Each row is a point. Examples show where two turns around zero, p and q, send a point. Where does a point land after both, in the order given? Backwards means that the second turn is done in reverse. Each puzzle has new turns, and all numbers are rounded.
(in the rows, 128 means zero)

Turn p:
[153 102  73] => [147  65 129]
[ 96 121 140] => [102 141 148]
[155 117 135] => [158 128 132]
[178 132 138] => [176 133 112]
[ 78 139 122] => [ 77 132 132]
[109 159 159] => [108 169 114]
Turn q:
[ 92 139 136] => [140 157 106]
[186 103 137] => [ 98  74 144]
[ 74 111 142] => [160 145  82]
[133 148 135] => [111 141 132]
[155 139  90] => [131 123 176]
Where do these land?
q, then p: [119 141 158] => [101 113 114]
p, then q: [151 166 143] => [132 140 173]
q, then p: [ 86 122 119] => [152 114  95]
q, then p: [157  83  92] => [172 134 175]

Turn p:
[133 192 108  92] => [171 139 151 186]
[118 119 113 162] => [104 104 108 132]
[149 145 153 123] => [132 164 127 134]
[157  90 126 106] => [110 137 167  99]
[115 145 152 110] => [160 144 120 125]
[ 96  76 116 174] => [91 79 97 92]
Turn q:
[104 163 133  91] => [118 172 134  95]
[161 143 131 154] => [158 125 147 155]
[132 111  95 176] => [127 112 105 182]
[104  74 129  99] => [97 94 97 93]
[176 156 125 140] => [178 136 145 146]
[ 93 120 155 108] => [ 91 128 139  98]
Where do these land?
q, then p: [116 163 140  71] => [182 155 154 150]
q, then p: [114 118 125 147] => [123 110 111 123]
q, then p: [123 137 166 105] => [162 151 134 109]
p, then q: [123  93  83 196] => [ 56 108  80 128]
q, then p: [144 121 136  90] => [140 140 166 121]
q, then p: [147 137 118 160] => [ 95 137 110 134]

Turn p:
[122 154 112 134 134 143] => [141 108 121 118 104 131]
[171 120 131 105 143 123] => [146 152 117 167 132 141]
[137 102 116 100 136 115] => [148 148 143 150 143 114]
[ 96 134 109 173  98 147] => [100  81 121  98 121 101]
[128 132 124 114 165 109] => [143 151 152 138 106 136]
[150 107 154 111 164 134] => [133 180 114 143 122 133]
[126 124 163 101 108 149] => [137 145 104 106 162 142]
[ 95 131 120 149 111 105] => [106 104 159 110 131 121]
[128 148 124 164  92 127] => [ 99  83 120 124 132 136]
Turn q:
[140 122 125 128 225 117] => [ 62 102  80 159 134  90]
[142 142 120 135  91 114] => [169 123 141 132 115 132]
[114 123 140 119 138 110] => [118 139 119 116 116 111]
[142 132 127 105 110 137] => [132 114 141 118 113 149]
[138 108 134 137 112 132] => [129 137 155 137 127 129]
[112 123 107 129 130 134] => [127 143 113 135 133 143]
[108 147 144 143  90 152] => [159 137 147  99 157 141]
Where do these land?
p, then q backwards: [150 140 109  61 116 165] => [112 184  94 166  97 117]
p, then q: [138 121 139  99 140 125] => [135  96 124 131 141 125]
q, then p backwards: [ 77 132 115 150 152  80] => [146  83 138 119 149 185]
p, then q: [129 107  99 135 115 112] => [124 145 133 135 126  91]
p, then q: [139 127 144 133 113 117] => [116 135 116 127 148 130]
p, then q: [102 136 150 146 117 163] => [118 138 105 118  96 160]
p, then q backwards: [138 129 146 152 151 130] => [120 104 116 105 139 119]
p, then q: [136 142 102 133 114 115] => [116 145 152 142 133 119]
p, then q backwards: [142 118 148 143 135 145] => [108 119 116 120 150 120]
